Each point is reached from the start by the listed moves, each made once or not at all, plus a little noise. Say if it took an odd or an even number of moves. Then give how often each move was made.
(in the rows, 128 means zero)

Moves:
(1): 154; 178; 87
(2): 74; 153; 149
(3): 158; 163; 190
Start: 116; 135; 119
Points:
61; 162; 142 -> odd (0, 1, 0)
173; 218; 138 -> even (1, 0, 1)
143; 185; 79 -> odd (1, 0, 0)
87; 211; 101 -> even (1, 1, 0)
145; 169; 181 -> odd (0, 0, 1)

Moves:
(1): 190; 169; 168; 156; 152; 152; 135; 130; 76; 115
(2): 111; 147; 132; 116; 137; 127; 128; 135; 104; 149
(3): 127; 121; 172; 130; 139; 138; 146; 133; 147; 141
(4): 108; 132; 133; 163; 119; 120; 121; 128; 105; 123
(5): 133; 122; 120; 156; 198; 140; 117; 166; 114; 141
(6): 135; 147; 106; 153; 132; 197; 133; 154; 154; 148
(7): 131; 133; 110; 146; 141; 133; 160; 118; 119; 119
(8): 153; 127; 137; 132; 118; 123; 142; 168; 110; 143
(9): 134; 148; 138; 142; 131; 101; 129; 126; 161; 146
Start: 117; 144; 137; 147; 102; 148; 109; 170; 165; 141
Points:
108; 184; 136; 169; 128; 123; 149; 163; 165; 168 -> odd (0, 1, 0, 0, 0, 0, 1, 0, 1)
84; 189; 120; 192; 101; 210; 108; 196; 141; 173 -> odd (0, 1, 0, 1, 0, 1, 0, 0, 0)
172; 229; 141; 204; 148; 249; 151; 194; 103; 163 -> even (1, 1, 0, 0, 0, 1, 1, 0, 0)

Moves:
(1): 161; 127; 129; 131; 106; 132; 134; 110; 132; 134; 119; 120; 121; 121; 138; 110; 138; 121; 126; 129
(2): 131; 166; 127; 130; 124; 121; 130; 97; 127; 128; 130; 125; 133; 128; 128; 128; 143; 136; 127; 107
(3): 124; 136; 171; 132; 131; 131; 111; 118; 128; 133; 129; 120; 115; 120; 144; 148; 125; 128; 146; 146
(4): 124; 128; 157; 175; 142; 121; 146; 126; 136; 110; 118; 119; 145; 109; 115; 132; 130; 118; 146; 107
(5): 137; 118; 112; 136; 164; 146; 133; 139; 110; 124; 140; 123; 125; 109; 109; 120; 124; 144; 149; 139
(6): 133; 123; 129; 133; 140; 153; 124; 127; 125; 131; 115; 134; 139; 136; 128; 132; 128; 129; 138; 113
(7): 133; 119; 142; 117; 131; 129; 154; 119; 151; 128; 132; 130; 129; 130; 118; 126; 125; 127; 117; 130
(8): 125; 136; 139; 125; 127; 131; 141; 151; 129; 138; 136; 139; 134; 126; 139; 129; 131; 130; 123; 121
(9): 127; 126; 118; 123; 159; 126; 118; 140; 160; 127; 112; 131; 126; 127; 139; 95; 121; 124; 148; 132
(10): 116; 127; 138; 143; 127; 140; 119; 134; 123; 159; 131; 116; 135; 130; 119; 116; 109; 137; 130; 136
(11): 138; 125; 125; 141; 129; 134; 115; 115; 142; 128; 167; 128; 115; 123; 137; 135; 113; 109; 127; 123
(12): 139; 126; 131; 120; 125; 118; 129; 122; 140; 142; 125; 171; 138; 109; 115; 119; 130; 132; 141; 140
(13): 121; 120; 142; 110; 130; 114; 128; 128; 120; 138; 149; 132; 166; 126; 150; 120; 135; 131; 131; 131
(14): 130; 120; 127; 131; 130; 120; 123; 135; 135; 125; 142; 121; 122; 157; 112; 131; 145; 138; 122; 132
(15): 116; 127; 116; 132; 122; 117; 137; 109; 122; 139; 129; 144; 121; 133; 159; 125; 129; 138; 148; 127
(16): 148; 129; 106; 131; 124; 121; 124; 126; 157; 137; 123; 121; 130; 126; 148; 153; 130; 133; 118; 138
(17): 112; 125; 116; 128; 122; 139; 131; 128; 127; 131; 130; 132; 123; 115; 123; 123; 152; 137; 130; 125
(18): 141; 125; 137; 124; 102; 141; 117; 120; 139; 103; 153; 136; 127; 123; 115; 120; 110; 165; 142; 125
Start: 118; 118; 115; 141; 109; 146; 113; 119; 140; 131; 127; 141; 153; 110; 147; 141; 138; 146; 116; 106
Points:
113; 142; 158; 195; 119; 153; 120; 52; 148; 114; 156; 187; 151; 32; 130; 131; 157; 226; 218; 98 -> even (0, 1, 1, 1, 1, 0, 0, 0, 0, 0, 0, 1, 0, 0, 1, 0, 1, 1)
156; 117; 149; 200; 143; 188; 121; 70; 193; 136; 207; 121; 215; 65; 133; 140; 109; 198; 160; 77 -> even (0, 1, 0, 1, 1, 1, 1, 0, 0, 1, 1, 0, 1, 0, 0, 1, 0, 1)
210; 142; 100; 146; 100; 161; 87; 81; 249; 146; 167; 184; 154; 104; 168; 109; 148; 183; 146; 86 -> even (1, 1, 0, 0, 0, 1, 0, 1, 1, 0, 1, 1, 0, 1, 0, 1, 0, 1)
111; 155; 171; 111; 107; 144; 94; 101; 184; 148; 167; 201; 186; 61; 176; 97; 162; 209; 178; 115 -> even (0, 1, 1, 0, 0, 0, 0, 1, 1, 0, 0, 1, 1, 0, 0, 0, 1, 1)
157; 117; 108; 145; 170; 135; 106; 93; 222; 189; 200; 155; 192; 97; 146; 97; 136; 179; 145; 132 -> even (0, 1, 0, 0, 1, 0, 1, 0, 1, 1, 1, 1, 1, 1, 0, 1, 0, 0)

Moves:
(1): 168; 124; 130; 123; 127; 108; 121; 138; 132; 139; 126; 135; 130; 124; 140; 119; 142; 116; 122; 121; 150; 145; 132; 135; 131; 127; 139
(2): 130; 150; 135; 138; 120; 125; 117; 123; 127; 147; 140; 143; 101; 125; 141; 131; 137; 127; 136; 108; 135; 119; 105; 122; 123; 121; 145
(3): 147; 134; 148; 124; 109; 134; 120; 102; 139; 130; 125; 134; 144; 129; 132; 132; 128; 132; 123; 121; 129; 128; 99; 125; 124; 144; 136
(4): 135; 135; 138; 145; 147; 132; 122; 130; 125; 134; 123; 116; 125; 139; 128; 138; 138; 129; 118; 126; 127; 133; 121; 131; 116; 122; 126
(5): 129; 113; 152; 120; 146; 126; 126; 140; 126; 137; 116; 133; 112; 129; 132; 119; 124; 143; 125; 126; 131; 110; 143; 131; 129; 128; 148
(6): 131; 129; 109; 105; 134; 135; 140; 128; 147; 144; 115; 127; 143; 113; 120; 122; 131; 133; 129; 120; 119; 126; 112; 125; 124; 114; 133
(7): 116; 103; 147; 145; 112; 119; 153; 122; 139; 108; 119; 120; 109; 129; 131; 138; 142; 76; 147; 122; 109; 146; 128; 137; 138; 116; 115
(8): 134; 149; 138; 133; 124; 136; 136; 129; 118; 132; 156; 120; 151; 156; 125; 138; 119; 124; 117; 142; 109; 125; 122; 119; 139; 133; 141
(9): 133; 122; 140; 117; 139; 127; 126; 150; 143; 113; 122; 114; 134; 122; 150; 126; 112; 129; 113; 125; 143; 131; 113; 118; 118; 117; 129
(10): 119; 116; 148; 137; 123; 141; 142; 134; 129; 148; 146; 134; 130; 126; 123; 162; 115; 120; 139; 108; 147; 145; 132; 138; 98; 125; 120
(11): 137; 125; 147; 148; 132; 134; 115; 102; 130; 143; 143; 118; 122; 107; 147; 122; 111; 126; 134; 129; 138; 132; 123; 123; 130; 147; 121
(12): 121; 126; 131; 148; 136; 136; 117; 123; 149; 110; 144; 125; 121; 124; 146; 140; 140; 133; 102; 130; 138; 137; 126; 126; 140; 137; 138
(13): 103; 135; 139; 159; 139; 139; 155; 109; 100; 126; 141; 134; 149; 132; 127; 111; 146; 132; 142; 124; 134; 140; 145; 108; 136; 124; 103
(14): 118; 133; 107; 111; 141; 131; 133; 99; 132; 133; 134; 130; 134; 138; 132; 125; 129; 123; 132; 121; 133; 131; 141; 137; 125; 118; 119
(15): 126; 122; 128; 118; 124; 131; 130; 136; 122; 138; 116; 128; 129; 120; 139; 148; 135; 120; 134; 135; 112; 124; 120; 117; 135; 116; 122
(16): 133; 149; 140; 132; 150; 101; 124; 126; 121; 127; 141; 127; 143; 113; 118; 133; 126; 133; 128; 120; 118; 126; 126; 136; 111; 128; 119
(17): 133; 125; 136; 133; 138; 106; 143; 141; 149; 140; 130; 86; 139; 136; 139; 147; 130; 145; 134; 155; 129; 137; 127; 123; 118; 131; 143
(18): 137; 151; 118; 132; 103; 132; 138; 136; 128; 129; 117; 140; 145; 141; 133; 127; 116; 127; 141; 118; 112; 130; 141; 139; 118; 130; 132
(19): 121; 112; 131; 133; 146; 138; 125; 140; 124; 120; 122; 134; 128; 125; 131; 123; 126; 130; 157; 146; 121; 132; 134; 116; 135; 133; 140
(20): 132; 126; 133; 128; 124; 137; 139; 127; 146; 143; 115; 144; 126; 114; 131; 139; 114; 114; 136; 166; 139; 117; 123; 111; 125; 115; 115
(21): 138; 117; 129; 138; 133; 150; 176; 139; 121; 93; 156; 124; 118; 129; 132; 136; 140; 135; 138; 132; 164; 118; 159; 148; 121; 147; 90
(22): 126; 129; 145; 130; 127; 128; 143; 135; 102; 104; 121; 126; 115; 122; 124; 138; 113; 138; 104; 124; 133; 164; 110; 139; 135; 117; 121
(23): 134; 148; 140; 122; 111; 139; 126; 122; 132; 108; 103; 115; 141; 126; 125; 140; 110; 103; 145; 130; 132; 115; 153; 106; 162; 146; 134
(24): 121; 135; 138; 108; 120; 124; 126; 133; 122; 117; 123; 112; 135; 114; 125; 97; 141; 119; 125; 137; 122; 137; 140; 146; 133; 122; 130
Start: 119; 119; 117; 174; 123; 113; 130; 100; 92; 108; 109; 105; 140; 122; 100; 111; 87; 154; 129; 133; 143; 121; 130; 125; 127; 135; 112
Points:
109; 156; 234; 224; 164; 186; 151; 62; 119; 123; 129; 121; 172; 143; 160; 173; 60; 128; 148; 142; 199; 120; 123; 50; 132; 137; 142 -> odd (0, 1, 1, 1, 1, 0, 0, 1, 1, 1, 0, 1, 1, 1, 0, 0, 0, 0, 1, 1, 0, 0, 1, 0)
148; 127; 239; 184; 135; 133; 102; 92; 173; 108; 82; 57; 135; 66; 188; 119; 53; 145; 150; 198; 191; 110; 108; 66; 156; 166; 182 -> odd (0, 1, 1, 0, 1, 0, 0, 0, 1, 0, 1, 1, 0, 0, 0, 0, 1, 0, 1, 1, 0, 0, 1, 1)
169; 126; 206; 171; 110; 175; 234; 131; 120; 114; 135; 120; 218; 101; 161; 132; 97; 138; 122; 145; 203; 143; 145; 119; 106; 119; 95 -> even (1, 0, 1, 0, 1, 1, 0, 1, 1, 1, 0, 1, 1, 0, 1, 0, 0, 1, 0, 1, 1, 0, 0, 1)
186; 156; 167; 143; 102; 85; 249; 98; 99; 81; 126; 50; 210; 121; 126; 147; 115; 112; 138; 137; 119; 191; 125; 188; 116; 114; 89 -> odd (1, 0, 1, 0, 0, 1, 1, 1, 0, 0, 0, 0, 0, 1, 1, 1, 1, 1, 0, 0, 1, 1, 0, 1)
149; 131; 210; 197; 151; 166; 211; 51; 144; 24; 133; 70; 178; 78; 152; 171; 40; 91; 141; 170; 178; 154; 109; 100; 160; 155; 74 -> even (0, 0, 1, 0, 0, 1, 1, 1, 1, 0, 1, 1, 0, 1, 0, 1, 0, 0, 1, 1, 1, 1, 1, 0)

Moves:
(1): 148; 137; 112; 125; 115; 128; 121; 124; 119; 131; 121; 141; 121; 109; 131; 140; 131; 137; 118; 127; 143; 135; 126; 138; 134; 118
(2): 127; 157; 133; 103; 125; 144; 142; 139; 127; 99; 142; 139; 110; 134; 144; 133; 97; 138; 133; 152; 128; 148; 136; 131; 112; 104
(3): 132; 133; 148; 138; 124; 118; 130; 132; 120; 122; 134; 138; 109; 140; 134; 136; 122; 102; 128; 125; 130; 141; 130; 131; 138; 133
(4): 129; 101; 128; 162; 135; 125; 126; 127; 139; 140; 119; 111; 131; 141; 130; 126; 126; 131; 139; 133; 129; 100; 130; 112; 107; 151
(5): 145; 125; 121; 113; 159; 128; 118; 124; 134; 145; 107; 129; 122; 127; 123; 113; 123; 124; 130; 139; 122; 144; 140; 115; 126; 116
(6): 122; 120; 144; 125; 126; 155; 132; 130; 130; 130; 133; 140; 112; 133; 135; 144; 144; 124; 124; 120; 128; 108; 128; 127; 122; 122
(7): 134; 147; 125; 122; 127; 128; 144; 110; 130; 128; 132; 127; 122; 127; 128; 139; 106; 127; 143; 124; 121; 122; 141; 124; 140; 110
(8): 147; 120; 124; 115; 133; 124; 148; 162; 116; 121; 127; 128; 116; 131; 137; 138; 128; 121; 136; 124; 108; 122; 118; 130; 142; 119
(9): 132; 139; 133; 119; 125; 135; 129; 141; 129; 123; 103; 120; 128; 110; 135; 131; 124; 137; 108; 134; 112; 135; 141; 126; 131; 134
(10): 126; 141; 122; 126; 142; 135; 145; 136; 131; 155; 124; 123; 141; 122; 130; 138; 119; 116; 137; 132; 144; 120; 117; 116; 123; 156
(11): 131; 128; 124; 125; 126; 135; 116; 125; 135; 118; 138; 125; 119; 122; 131; 114; 116; 138; 127; 125; 131; 134; 126; 132; 136; 136
(12): 114; 135; 117; 127; 135; 122; 140; 133; 132; 118; 132; 144; 106; 132; 148; 127; 127; 131; 132; 140; 123; 130; 139; 134; 140; 136
(13): 129; 121; 135; 140; 128; 125; 120; 126; 126; 124; 142; 142; 138; 114; 131; 127; 136; 121; 124; 146; 133; 116; 121; 126; 131; 125
(14): 141; 115; 129; 126; 125; 128; 148; 126; 126; 139; 124; 140; 135; 134; 140; 127; 129; 151; 128; 123; 134; 128; 111; 118; 128; 138
(15): 119; 118; 130; 132; 132; 130; 133; 108; 135; 122; 116; 115; 128; 114; 171; 136; 154; 110; 129; 121; 127; 121; 120; 137; 118; 115
(16): 126; 123; 130; 128; 149; 130; 126; 125; 124; 138; 137; 128; 131; 126; 122; 151; 137; 144; 133; 122; 102; 143; 105; 124; 115; 122
(17): 137; 148; 145; 124; 142; 127; 139; 125; 127; 119; 127; 121; 113; 122; 116; 112; 139; 135; 118; 131; 129; 134; 126; 138; 120; 124
(18): 107; 88; 136; 132; 124; 139; 134; 119; 107; 141; 116; 117; 133; 117; 110; 116; 112; 124; 127; 140; 124; 122; 116; 142; 120; 136
(19): 133; 119; 137; 128; 133; 126; 120; 133; 135; 124; 125; 130; 129; 133; 130; 129; 135; 141; 147; 130; 128; 129; 133; 145; 129; 135
(20): 123; 109; 122; 114; 114; 112; 139; 113; 137; 125; 147; 126; 109; 109; 132; 143; 141; 114; 105; 148; 142; 129; 124; 120; 142; 121
(21): 135; 129; 120; 135; 157; 123; 135; 123; 133; 107; 97; 132; 140; 138; 128; 135; 98; 132; 138; 116; 148; 126; 118; 114; 131; 130
(22): 132; 129; 117; 139; 133; 151; 146; 136; 138; 132; 119; 129; 134; 134; 123; 127; 119; 121; 129; 133; 131; 141; 124; 122; 135; 126
(23): 121; 114; 124; 127; 129; 139; 131; 136; 109; 137; 141; 129; 128; 116; 121; 137; 135; 134; 135; 123; 136; 142; 156; 110; 126; 122
(24): 135; 125; 131; 129; 153; 129; 134; 122; 123; 136; 134; 124; 138; 137; 134; 141; 125; 132; 109; 122; 121; 126; 131; 148; 127; 115
Start: 155; 126; 122; 132; 106; 131; 146; 119; 147; 129; 120; 156; 123; 125; 111; 118; 121; 115; 113; 133; 141; 132; 138; 119; 125; 129
Points:
206; 132; 148; 118; 142; 131; 162; 158; 114; 99; 154; 203; 92; 128; 150; 190; 105; 130; 119; 158; 111; 168; 113; 166; 129; 78 -> even (1, 1, 1, 0, 0, 0, 0, 1, 0, 0, 0, 0, 1, 0, 0, 1, 0, 0, 1, 0, 0, 0, 0, 1)
152; 129; 105; 75; 178; 203; 222; 100; 185; 131; 148; 171; 53; 99; 193; 172; 96; 101; 127; 178; 160; 165; 184; 115; 135; 83 -> odd (0, 1, 0, 0, 1, 1, 1, 0, 0, 1, 1, 1, 0, 0, 1, 0, 0, 0, 1, 1, 0, 1, 1, 1)
132; 90; 137; 129; 115; 177; 210; 123; 125; 137; 158; 179; 56; 63; 130; 149; 120; 109; 102; 217; 192; 109; 152; 104; 94; 143 -> odd (1, 1, 0, 1, 0, 1, 0, 0, 0, 1, 0, 1, 1, 0, 0, 0, 1, 1, 0, 1, 0, 0, 1, 0)
170; 103; 143; 145; 218; 150; 185; 71; 170; 90; 82; 146; 86; 118; 169; 103; 54; 136; 143; 190; 145; 121; 148; 152; 96; 99 -> odd (0, 1, 0, 1, 1, 0, 1, 0, 0, 0, 1, 1, 1, 0, 1, 0, 1, 1, 1, 0, 1, 0, 0, 1)
192; 109; 165; 136; 160; 206; 249; 179; 141; 108; 58; 157; 84; 139; 141; 129; 28; 122; 120; 153; 154; 126; 94; 93; 103; 178 -> odd (0, 1, 1, 1, 0, 1, 0, 1, 1, 1, 1, 0, 0, 1, 0, 0, 1, 1, 0, 0, 1, 1, 0, 0)
182; 56; 101; 148; 216; 197; 215; 138; 144; 166; 33; 163; 103; 75; 168; 196; 98; 115; 170; 163; 119; 115; 138; 87; 117; 126 -> odd (1, 0, 0, 1, 1, 1, 1, 1, 1, 1, 0, 1, 1, 0, 1, 1, 0, 1, 1, 0, 1, 1, 1, 0)
179; 112; 140; 161; 179; 171; 202; 133; 171; 126; 117; 214; 118; 155; 168; 154; 80; 120; 128; 140; 179; 124; 110; 123; 161; 178 -> odd (0, 0, 1, 0, 0, 1, 0, 0, 0, 1, 1, 1, 1, 1, 0, 0, 0, 0, 1, 0, 1, 1, 0, 1)
